Each wall is flat, endless, passes through zero and stands at right angles to its row. A trip goes straight from one point to another. List the walls that it crosses, first one first.
In the rows, zero is written as 128.

Walls:
(1): [128  61]
(2): [130 158]
(3): [84 86]
Trips:
[154 195] to [149 138] -> none
[ 85 150] to [122  99] -> 2, 1
[141 226] to [ 97 148] -> 3
[127 124] to [123 101] -> none
[127  99] to [147 130] -> 3, 2, 1
[109 124] to [119 150] -> 1, 2, 3
[106  95] to [152  61] -> none
[170 163] to [ 73 171] -> 3
[ 84 161] to [163 161] -> 3

Walls:
(1): [171 136 152 110 111 173 164 144]
(2): [ 89 192 106 166 104  80 124  95]
(3): [132 102  93 110 120 132 136 142]
(4): [130 160 128 109 158 156 170 105]
Trips:
[125 116 108  96  61 159  96 170] to [ 98 159  75 159 142 110 123 108] -> 2, 1, 4, 3
[128 164 108 141 189 137 138 124] to [136 180 153 220  92 105 165 141] -> 1, 4
[166 139  54 170 110 114 109 164] to [121 123 111 121 156 151 115 106] -> 4, 2
[129 118 114  72 161 174  67 208] to [132 128  60 118 127 169 131 122] -> 4
[107 172 112 158 132  90 182 117] to [102 122 127 161 126  85 106 148] -> 4
[103 144 169 178 101 127 134 136] to [134 169 177 129 149 114 111 130] -> 1, 4
[105  66 168 130  80 104 121  56] to [132 183  92 207 148 120 104  88] -> 4
[112 219 112 152  96  99 146  88] to [ 74 118 147 168 154 123  83 157] -> 4
[130 149  79 180  99 106 128  69] to [104 142 108 147 162 139 113  61] -> 4
[ 98 126 117 209 181 100 117 112] to [171 128 167 184 101 170 146  92] -> 4, 1, 2
[ 89 146  56 131 109 137 105 108] to [123  89 181 163 149 148 172 159] -> 4, 2, 1, 3

Walls:
(1): [158 112  70  97 150 158  99 141  85  77  60 186]
(2): [120 110  98 131  95  53  97 161 105 162  72  90]
(3): [141 133 106 116  84  74 102 134 109 116 130  97]
(4): [155 194 154 159 144 189 131 116 188 168 175 141]
(5): [129 110 138 135 134  24 118  99  95 156  78  77]
(6): [152 127 133 195  86 117 112 140 157 119 102  73]
Trips:
[136 154 134 180 147 173 192 120 173 176  83 135] to [178 153 106 131 166 128 127 114 149 139 127 166] -> 1, 6
[ 98 106 112 125 120  96  97  65 211 123 148 168] to [201 145 183  62  81 128 112 168  86 105 200 117] -> 3
[185  83  85 145 130 131 161 142 156  74 162 127] to [129 163 153  73  63 170  94 157 109  82 107 120] -> none
[131 124 152 128 180 119 124 180  75  88  86 173] to [171 152 165 141  53 127 162  51 151 192  71 135] -> 6, 4, 1, 3
[141  51 148 111 164  92 111 156 113 139 118 126] to [133 159  70 191 135 135 109 146  69 113 125 138] -> 6, 5
[ 64 147  87 135  94 127  90 169 136 110 119  63] to [171 126 146 120 151  73 112 148 117 115 155 172] -> 1, 6
[121 141 125 197  58 166 121 184 113 133 123 131] to [132 162 172 135 112  63 142 104 104 134  93 167] -> 5, 4, 6

Walls:
(1): [ 62 124 141 173 152  93 132 124 166 148  90  86  98 127  87 184 142  97
 132 164  25 168 107 138]
(2): [172 106  64 146 142 143  96  82 138  74  85 146  75 155 107 106 121 151
  87  55 151 147  97 155]
(3): [152 131 153 112 147 103 135 100  86 135  64 120 113  97 149 142 110 148
 101 140 128 103 120 136]
(4): [ 50 143 104  82 130 130 105 102 144 122 106 162  83 181 172 141 145 125
 215 100 173 137 144 113]
(5): [149 123  86 137  66 133 158  80 116  84 160 130 194  99 178 159 153  85
 131 145  80 106 144 113]
(6): [119 198 111 151 136 183 115 114 139 115 112 160 127 197 186 174 222 134
 103 165 127  49  93 138]
(7): [190 142 108 170 138  88 119 153 106 145 151 131 116  37 171 115 134 135
 145 114 159 143 124 116]
(8): [113 154 125  79 174  95 107 146 116 126 160  76  69  78 103 119 109 143
 151 181 158 161 136  80]
Trips:
[114 186 111  86 175 175 144 160 107 128 148  83  40 142 129 100 132 178
 139 140  62 148 163 144] to [ 76 112  95 126 122 187 166 103 128 141 134 154 113 137 143 119 137 119
 173 178 119  84 114 156] -> 5, 8
[ 86 146  71 183 130 144 159 132 109 150 113  84  58  58 150 123 184 144
 127 148 128 132  64 182] to [117 172 123  75  86  96 102 165 158 150 136 188 139  57 154 186 154 135
 169 119 151  83  98 146] -> 4, 5, 2, 1
[116 172  96 123 160 156 125  81 130  90  85 127 128  84 115 115  27  76
  90 124 137 127 140 131] to [148 149 143 111 133 115 170 150 164 160 160 128 147 136 157 116 101 121
 166 201  96 117 104 105] -> 1, 2, 7, 3, 6
[129 157  98 129  91  68 170 150  95 146 143 127 154 143 132  76 116 109
 150 132  73 120 141 104] to [112 119 105 128 157 143  96 154 125 154  99 149 139 168 136 140  89 115
 141 167 129 147 124 100] -> 8, 4, 7, 5, 6
[178 142 121  65 123  97  57  58 162  56 187 142  80 140 174 115 190 155
 155 107  90 155 190 139] to [171 107  68 143 100 141 181 100  95 115 100 126  95 132 103 129 103  88
 114 118 143 111  66 103] -> 3, 8, 4, 6

Walls:
(1): [151 117  39 136 133 131 164 122 114 139 128 117 117  62 130 151 166 135
 116 163  48 157 107 172 153 145  70 152  85  84 145 115 115 140  80 153
 121  67 195 144 132 182 129 149 139 147 163 110]
(2): [170  88 157 127  78 126 105 149 189 196 169 145 118 110 121 131  90  47
 159 143 160 120  77 169 142 127 111 130 111  58 144 146 104  76  66 134
 142 143  63 150  95 157 127 168 134 174 119  81]
(3): [154 168 132  76 164 156 118 140 114 121 137 176  64  93 144 117 151 110
 153  72 103 141 136 113 125 104 146 145 138 149 143 141 110 101 130 108
 114 139 176 114 131 125 120 116  89 100 166 159]
(4): [115 116 148 105 167 157 140 164  55 135 102 152 116 180 203  97 148 180
 146 164 125 167 120 137  71 123  48 134 136 105 149  94 119 162 115 130
 140 133  96 146 144 122 128 120 159 138 138  92]
(5): [156 169  81 188 134 135 103  82 157 128 178 119  93 126 191  86 150 120
 100 134 160 151 130  81  97 102 113 136 125 172 162 168 122  77 140 103
 117 186  98 198 105  90 150 171 139 112  91 188]
(6): [126 107 204 144 109  70 149 178  97 155 187 175 122 145 190 115 126 158
 165 109 120 198 160 179 158 176 119 134  78 113 124 104 113 163 163  99
 132  90 147 141  80 157 114  98  97 129 148 107]
Trips:
[147  65 143 133  95 120 121 103 151 101 135 119 152 134 153 120  92 114
  70 122 130 183  82 119  97 138 113 106 158 216 110 139 176 118 165 177
  43 105 124 169  56 147 138  64  99 113 180 152] to [ 76 127  71 129 192  83 142 107  83 128  67 161 117  45 113 119 118 151
 142 114 155 175 160 128 122 121 131 104 132 113 151 145 174 149 126 119
 127 165 159 131  90 159 108 101  67 141 174 173] -> 3, 1, 5
[139 131  93 153 130 125 160  75 174  86 160  95  76 132 108 128 134 121
  99  93 116 111 115 135 101 161 160 136 136 156 170 109  85  84  99 112
 205 130 165 104 148 123 115 146 109 147 156  63] to [130 140 137 205 117 147 147 113 132  92 183 132 155 121 140  85 139 115
 140 190 119 139  97  60 190 111 101 140  95 137 132 108 162  80 173 129
  67 159  94 166 126 173  85  91 145 144 162 132] -> 3, 6
[108  87  94 122 183  90  68  57 186 171 105 150  77 136 165  92 124 143
  71  98 168 145 122  90 117  88 115 119 155 151 108 112 162 122 131 102
 121 164  80 129  93 161 136 153 115 127 109 167] to [140  85 142  83  84  34 116 131 194 135 192 117 113  54  99 147 136 159
 173 202 138 172 173 111 135 119 123 145 177 175 158 118  56 143  84 133
 153 119  82 126  62 144 188  42  67 103  83 130] -> 6, 3

Walls:
(1): [162 141 196  99 121 167 129 145 122 139 144  89  90 142 127 103 149 152
 173 112 100  72 144 153  92 127 154 105  96  63 147 122 150  78 108 113
 124 109 101  97 192 142 102 141 171 168 167 113]
(2): [ 97 168 149 130  50 116 129 158  78 199  94 127 134 141 165 158 142 138
 101 104  82 126 144 117 114 120  81 172  67 176 139 131 142 133  64 125
 158  79 134 175 138  97 153 168  92 114  88 130]
(3): [ 76  76 156 181 136 111 141 145 137 171  65  85 110 174 148 144 162 147
 155 104 106 151  74 109 147 143 153 161 126 137 134 119 193 165 106 106
 132 126 115  93 140 106 122 165 138 116 142 171]
(4): [117  97 138 135  43 111 106  86 129  97 132 176 143 127 135  94  92 134
 186 163 110 142 128 150 123 169  82 142 113  77  97 129 143 105 130 141
 109 130 191 128  68  99 130 167  89 129 126 131]
(5): [ 88 124 193 137 155 143  78  79 133 176 122 138 138  81 129 195 162 171
  95 118  83 184 186  94 133  98 128 153  88 112 123  70 101 121  93 120
 138 136  88 129 113 164 154 133 200 108 117 165]
(6): [154 107  88  73 115 154 182 122 140 168 128 132 103 140 126  85 136 114
 142 172 139 134  97 112 107 109  72 150 103 102 197 147  88 153 119 160
  92 187 161 163 166 130 157  72  97 120  88 105]
(7): [119 133 123  36 128 171  69  99  89  94  90 135 121 113 109 220  78 137
 131  91 157  98 150 176  90 112 129 171 145 163 163 116 214 123 176 167
  75 141 104  77 223 173 101 177 153  44  85 143]
(8): [ 99 157 115 129 181  88 131  87 210 128 115 127 144  79 100 146 120 152
 110 168  97 178  94 135 146 133  99 145 105 205 151  63 169 144 124 152
 136 100 128 104 164 116 135 102 125 130 120 103]
(9): [150 116  96 209 141 109 119 127 183 150 183  98 157  87 143  79 174  96
  90 173  75 180 151  75  90  71 117 109 112 123  87 103 119 127 210 112
 172 154 150 153  22 172 153  58 110 165 150 142]
(10): [119 171  93 179 142 108 111 151 159  69 131  93 107 176 102 142 162 100
 133  84 104 152 110 132 119  89 102 151 119 150 104  93 168 136 182 148
  88 140 178 135 142 200  94 175  57  49 167  90]
(11): [ 84 126 123 183  90 180 107 158 165 144 145 116 122 144 130 121  79 149
 149 163 137 118 139 130 117 131 127 177  84 145  76 130 123 108 121  83
 101  78 137 114 163 149 128 115 172 152  89 122]
Trips:
[138 108 116  74 118  92 120  99 144  37 134 128 172 201 137 166 123  64
 160 128 147 179 182  59 107 107  85  97 131  96 122 116 139 161 127 116
 135 112 117 137  65  69 126 177 136 139 161  65] to [ 83 194  81 140 111 163 110 137 135  72 140  94 137 135 128 124 122 185
 131  80 131 160 132 103 193 201 185 145 157 114 134 134 181 129 113 177
 110  40 125 180 135 174 108 105 145  50 126 110] -> 9, 7, 8, 11, 3, 4, 2
[115 112 133  60 156 108 128 129  99 242 140  97 137 119 136 221 131 112
  71 179 109 164 115 162 133 195 104 154 124 144 148 154  94 118 153 122
 117 178 167 137 123 127  92 133  97  92  95 156] to [ 96 153 190  78 130 160  87 221 101 118 104 154 153 185 141 135 190 119
 100 127  97 152  94 122 182 112 128  15 178 184 172 125 142 101 125 147
 134  74 140 144 108 103  81 119  75  63  79 134] -> 10, 5, 6, 8

Walls:
(1): [ 58 166 105  85 125 121 181  77 120  84 116 101 119 125 184 129  93 113
 176 200 142 135 119 101 143 121 138  85 184 117 145 136 134 142  83 172
 147 137 120  95  49 135  91 126 102 113 123 121]
(2): [ 85 162  85 217 122 151 139 128 112 156 191 140 110 127 145 138 159 162
 161 137 113  96 157 156 141 144 126 138 114 162  82 143 126 141  67 136
 123 164  94 112  95 146 129  95 140 171  90 145]
(3): [150 104 122 108  85  69  94  66 122 136 124 162  98 134  71 187 154 125
  62 106  84 168 147 104 181 121  84 127 107  88  99 127 102 168 168 159
 142 129 179 109  68 121 113 156 104 179  94 110]
(4): [102 142 186  92 142 119 103 139 123 194 145 157 140 113 160 149 176 118
 176  41  91  51 123  51 165 146 147 161 144 105 113 108 142  81 148 117
 163 144 148 120 133 137 128 182  94 145  76 142]
(5): [111 128 167  64 114  75 156 118 168 134 214 118 143 154 110 168 184 144
 109 111 168 105 127 174  83  97 139 178 128  98 171 131 169 125 124 177
  70 111 141 125 141 146 148  74 155 118  91 173]
(6): [ 98 117  52 116 138 114 115 172 134 105 149 209  89 145 161 128 197 128
 118 178 103 133 171 156 175 141  73  71 112 135  91  76 124  91 125  91
 155  91  80  91 134 112 140 121 112  61 134 118]
(7): [163 130 206 112  93 123  81 148 170 107 185 152 152 121 117 195 172 106
  95 204 159 175  96 144 101 123 178  79 163  49 152 122 146 172 194 158
 148 131 122 147 102 127 157  97 166 118 112 165]
(8): [130 115  80  97 181 130 120 170 121 209  79 154  93 117 139  72 128 144
 120 202  98 130 186 107 133  65 115 139 155 215 113  94 104  96  75 157
  75 123 145 138 113 100 170 162 127 199  90 145]
(9): [ 93 134 189 168 104 186 131 137 167 161 145 151  64 106 116 122 147  98
 124 141 141  90 146 172 134 129 118 123 155 195 111 132  90  85 144  62
 121 166 114 177 123 187 113  87  72 116 120 143]
Trips:
[131  84 159  82 195 104 143  84 180  99 134 152 128 172 173 147 117  85
 124 106 195  90 113 160 161  98 170 162 123 153 149 124 193 160 138 148
 126 103  92 162 115 120  74 144  86 125 174  89] to [102 155  96 131 171 128  73 141 122 133 117 113 125 178 104 125 112 127
  91 132 157 148 142 164 123 143 105 106  96 176 121 120 141 156 134 167
 118 112  95  75 152  97 110 108 120  58 164 128] -> 4, 7, 6, 1, 5
[ 75 103 102 106 186  77  89 200 147 163 172 149 123 125 192 134 145  86
  89 196 130 150 172 162 106 139 165 116 107  99 181  61 108 103 102  69
 159 126 155 147 135 139 120  65 124 107 162 145] to [ 87 132  94 173  79 161 108 171 118 139  91 129 192 120 143 157 137 138
  94 135 143 187 142 113 154 169 132 159 144 128 104 117  96 178 145 137
  87 115 154 148 131 160 122 132 146 173 109 135] -> 2, 5, 3, 9, 6
